Each row is a point. A path goes straight from each point to the next, and from the last back to the first. The post is the endless flat space through its rows: a point in 2 columns, a line in 3, a plane in 4, and so on, so that a path can go around it. Count how often the path circles the post. Going back the other way cancels.

Post (1 x 2)
[[-23  10]]
Path (15 x 2)
[[  7  46]
 [-35  43]
 [-42  59]
 [  5  74]
 [ 38  25]
 [-16 -14]
 [-63 -49]
 [-41  15]
 [-42  66]
 [ 19  35]
 [ 13 -14]
 [-43 -44]
 [-72 -15]
 [-35  25]
 [ 16  73]]
Times around: 2

Post (8 x 9)
[[ -2  51 -22   4 -20   9  -1 -11  65]
 [-32  32  22  38 -18  -4  -1  -8  -9]
 [-10  -4 -84 -73 -20 -69  54  39 -46]
 [ -6  12  11 -14 -30  -1  10  34  17]
 [-30  15   9  22 -13  11  59  14  22]
 [ 41  20  -7 -10   6   9 -17  -7 -59]
 [ 36  16  56  30 -31 -32  -5 -45  12]
 [ 29  45  10  21   5 -29 -15   5  27]]
Path (8 x 9)
[[ 51  59 -22 -16 -22 -95  27 -23   2]
 [ 26   5  40 -12  -2 -76  43 -19   4]
 [ -3  72  10   6   8 -68  13  23   5]
 [ 37  19  55 -21 -47  24  20  35 -28]
 [-27 -10  41 -13 -31  -9  69   2 -43]
 [  6  43 -25  17  32  11 -10  -2  13]
 [  0 -17  10  40 -26 -23   5 -30 -62]
 [ 34  31 -35  30 -29 -51  19 -13 -13]]
Times around: 1

Post (17 x 18)
[[-16 -31  46  25  32  43  24 -23  26  36  -1  54 -21 -21  -9   2 -45 -37]
 [-93  43 -31  49  60  64 -35 -50 -24  47 -22  -6  64  21  20 -27 -52 -21]
 [-12 -28   4 -12  30  57  81   0  36  17 -54  30 -13 -42  46  -2 -15 -57]
 [-13  27 -20   8 -22 -27 -77 -11  13  12  29  -4  26  86  60  -4  -6  19]
 [ 15  12   7  -4   9  -5  15  23  22  30  47  45 -39 -32  29 -24  19  12]
 [-15  52  24 -17 -34 -31 -90 -20 -40   8  -2 -12  52  31  40 -28 -23  25]
 [ 18  14  27  18   8   7  24  16  -3 -37   8  -6 -18   4   8  10  33  27]
 [-26  22  -5   2 -37  25 -48 -22  -6   0 -53  21 -14  44   2 -32 -20  40]
 [ 41 -49  22  -3 -26  40  61  44  27  38 -30 -20 -48 -37  -8  -6  22 -27]
 [ 47 -23  -1 -52   5  33   2  -9   2 -17  27  -7 -30 -17   6  -9  -2  23]
 [  6 -41   4 -16  29  -2  32  14  40  12  -5  28  -3  -4 -27 -22  29 -26]
 [-38 -29  18  10  15  32  49 -39  -8  27 -25   6 -39 -13  22 -15  23 -60]
 [ -1   5 -34  -6 -17 -42 -12  -6 -28  -8  33  -4   7  10  14   3 -39  43]
 [-95 -18  26  35  52  36 -20 -49   4  51 -39  -1  39  33  38 -34 -34  30]
 [ 18  24   4  -2 -56  -8  -1 -28  10 -10  34   0  32  39  10 -37   6  27]
 [ 35 -14  -3   6  -8 -15  -8 -25  44  -6  -5  -7 -30 -40  23  -1  26   1]
 [ 11  -4  -1 -38 -45  -4  -5   0  10  12  30  31  13   1   2  43  29  52]]
Path (20 x 18)
[[ 22  12  -7   4 -31  40  25  -2  34  22 -56  -9  28  26  62 -27  28 -30]
 [ -2  28  34  12 -18 -61   5  13  -6  14   1  13 -18 -14  69   4 -36  61]
 [ -6  -2 -31 -22   1  18  76   8  42 -19 -50   3 -20  -1  36 -42   3 -10]
 [-40 -72  24 -22  -1  33  -3  -3  37   7 -44  12   1  73  -6   3   1  -8]
 [-42 -28   0 -44 -36  12   5 -31  20   9  21   9  65  24  23 -16  -5  20]
 [ 22  16 -52   7   2   0 -39   9   4  13  49  18 -12 -16  91  22 -29  -7]
 [ 48  33   2   0  28  45  21 -30 -10 -27  11   9  -6   7  41 -18  19 -78]
 [ -3 -28  -6  -5 -29   6  48   4 -14  24 -12  36  10  21 -24  21 -81   0]
 [-13  48  -7  19  44  13  13 -16 -11  13  95  31 -10  -5   6 -15 -43 -28]
 [-12  -5  16 -28 -23  19   9 -23  23 -10 -25  55 -16 -15 -17 -10   1 -30]
 [-40 -25  10  18  58  12   5 -15 -37 -38  47   3 -15  23   2 -48 -11  36]
 [  5 -36  25  15 -27 -34 -20  34  46  59 -31  29  22  -3  42  37  57  -9]
 [ 16  -6  -7   4 -21  -7   7  18 -33  34   7 -15  21  46 -19   0   1  11]
 [-27 -41 -12 -14   8  38   7 -36  43  26 -11  18   1  53 -35   2  11  20]
 [-44  -5 -11  29  21  24  -4  -5  21  28  -2 -18 -19   1   4  20  -1   1]
 [ -4   9 -34   7 -30   0  54   5   0 -11 -15  26   7 -54  10   6 -41 -36]
 [ 36  -8 -25   7   6 -17 -23  16  21 -38 -36  15   8 -26  59   3 -13 -12]
 [-33  -9  13  33 -17  23 -72 -14 -38  -4  15  12 -28  19  30  26 -26  17]
 [-44   0 -16 -19  -9 -30 -19 -33 -12 -15 -33  32   7  -3  69 -26 -34 -29]
 [ -9 -23 -26   7  19 -15 -13   1  -6   1  33  10  32  46   6 -15  13 -10]]
Times around: 3
